Every row gives one point. Any point is a mix of the corners, with weights that add up to 1. It lies inside the corners' shape when no weight is negative. Is each point inside? If not, which corners have a negative weight?
In the rows, zero is written as 128.

Corners:
(1): [ 66 136]
(2): [215 145]
(3): [142  79]
Points:
[ 97 126] => inside
[161 151] => outside (3)
[ 40 128] => outside (2)
[178 103] => outside (1)
[181  99] => outside (1)
[109 145] => outside (3)
[120 127] => inside
[118 102] => inside

Corners:
(1): [249 118 107 164 121 156]
(2): [153 108 170 120  81 138]
(3): [ 86  73 146  72  90 107]
(4): [ 99 150 113 141 179 139]
(5): [189 174 102 185 203 114]
(6): [189 173 123 128 105 119]
(7): [ 89 102 146  94   8 112]
Points:
[117 116 121 123 129 120] => outside (2, 6)
[175 158 127 126 105 121] => inside
[123 121 136 119  69 116] => inside
[170 145 124 152 134 137] => outside (3)

Corners:
(1): [158 139  92  72  92 125 104 162  74  77 105 154]
(2): [165 140 123  49 115 142 145 125 153  90 128  77]
(3): [118 131 133 113 154 109 111  31 180 146 150 130]
(4): [123  91 140 136 140 138 148 116 147 110 154 158]
(5): [108 149 123  56 173  96 122 147 102 153 113 145]
(6): [110 101 150 215 112 133 116  97 158  99  98 112]
(7): [ 56 157  89 121 111 142 104 137 106  83 183 138]
(8): [102 122 170 160 164 151 120   7 159 126 116 114]
(9): [131 176 102 164  99 163 131 193  80 101 146 171]
(10): [162 142 109  87  62 126 158 166 107 105  86 129]
(11): [108 115 140  89 158 188 140 207 105 171 117 159]
(12): [ 59 165 163 123 130 142 116 177 140  61 134 177]
(13): [121 107 170 223  97 105 121  59 140 130 166 131]
Points:
[137 131 126 138 104 122 125 142 100  97 115 158] => outside (2, 3, 7, 11)
[153 110 134 108  91 133 151 147 138 104 107 136] => outside (5, 7, 8, 9)
[117 116 145 155 129 136 126 115 133 119 113 144] => outside (2, 7)
[125 133 137 120 126 136 129 127 122 111 131 149] => outside (6, 7)
[ 85 156 133 110 124 129 111 119 144  75 123 132] => outside (4, 9, 11, 13)
[ 90 137 129 128 146 143 112 128 123 111 138 156] => outside (2, 10, 13)
[ 98 129 130 160 129 129 125 117 111 133 138 140] => outside (1, 2, 3, 12)
